Every row gives one point. Two turns around zero, p and q, are shown by what they do to some points. Write where each new point lands after one turn and then the other. Backwards means that the second turn is done in reverse. Each puzzle has new turns, and all numbers are rounded.

Turn p:
[-1 -2] -> [-1 -2]
[40 25] -> [43 19]
[-21  23] -> [-18  26]
[-18 -45] -> [-24 -42]
Turn q:
[-30 -35] -> [ 31 -34]
[15 -3] -> [ 5 14]
[15 39] -> [-37  20]
Where do these land?
p, then q: [-31 -12] -> [  3 -33]
q, then p: [ 14 -29] -> [32  6]
p, then q: [17 41] -> [-35  27]

Turn p:
[-19   6  34  21] -> [-37  12  22   5]
[ -1  17 -11  14] -> [ 0 10 -8 21]
[-51  21 -10 -11] -> [ -1  56  -5 -12]
[ 34 -63  -6   3] -> [ -5 -62 -24 -27]
[ 38  20  -7 -27] -> [ 44 -15  16  13]
Turn q:
[ 18  16 -36  17] -> [41 20  5  5]
[ -5 -47  31  -5] -> [-31 -22 -27 -32]
[  2  36 -13  32] -> [39 -9 15 26]
[-38 -36  19 -36] -> [-59   2 -30   0]
[23 31  0 -8] -> [10  8 37  1]
Where do these land?
p, then q: [ -9 -21   1  44] -> [ -2   7 -38  32]
p, then q backwards: [  7  38  18 -28] -> [ 25  42 -16  -1]
q, then p backwards: [ 12 -19  47 -25] -> [-12 -42  38   8]
p, then q: [ 33  -1 -30   8] -> [ 31   9 -21 -24]
q, then p: [-43   3 -36   0] -> [ -8  10 -31  45]

Turn p:
[-44 -25  -3   6 -32   3] -> [ 34  -5 -40  25  16   0]
[ 68  -5  10   2  23 -21] -> [-14  11  51 -12 -51   7]
[ -9   6 -18   2  -1 -43] -> [ -6 -20   1  23 -14 -33]
[-37  -3   4  29  -6  -3] -> [  0   7 -44  13   1 -10]
[ -1  -5 -21 -20  10  29] -> [ 16   0  10 -28  25  -4]
[  8  17   1 -10 -15   2] -> [ -8 -19   7   1   6  14]
[-16 -16  -8 -13  -1  24] -> [24  7 -5 -9 25  1]
[-14  17  35   4   8 -25] -> [-33  15  -5  33  -1   0]
[45 15  1  1 14 33] -> [-15   4  24 -45  -8  25]
Turn q:
[ 10   7 -19  30  -6  -7] -> [11 35  6  1 -6 -8]
[-36   5   5 -14  20  20] -> [-39 -20   4   7  13 -12]
[  0  10  10 -28 -13  21] -> [-17 -16   3  -9   6  30]
[  4 -11 -25  26 -25  18] -> [ -3  43 -18  -3  10   8]
[ 19 -28   6   9  19   8] -> [ 24  -4 -10  -5  28 -13]
[ -8  11  -3 -39  -9 -76] -> [ 12 -34  -6  -8 -78  -7]
[ 16  30 -36  27  13  -8] -> [  5  39  32 -18 -11 -21]
[-12 -10  37  -1   7  14] -> [ -2 -25  -2  27  23   6]
[  6 -14  25 -11  -7   9] -> [  8 -19 -10   8  14  18]
Where do these land?
p, then q: [ 12 -10 -24   6   8  30] -> [  3 -25   1 -30  -6  16]
p, then q: [ -9  -5  14  -6  22 -31] -> [  5  12  15  31 -20  -7]
q, then p: [-13  32  12  -1   9 -23] -> [  5   5 -19  27 -13  25]
p, then q: [ 18   2 -23  33 -26   9] -> [ -3   5 -38 -28   0  22]
p, then q: [ -3  -7 -32  17   4  38] -> [  0 -21  -4 -47 -11   5]
q, then p: [ -1  24  25 -33 -19 -29] -> [ 39   1 -17   1  -2  40]
p, then q: [-31 -33  14 -32  -4 -14] -> [ 35  20  36   9  11 -18]
p, then q backwards: [ 24 -25 -28   8  13  29] -> [ 43   2 -28 -12   7 -15]
p, then q backwards: [ 1 22 42  7 -7 -8] -> [-29  13   8   1 -31  18]
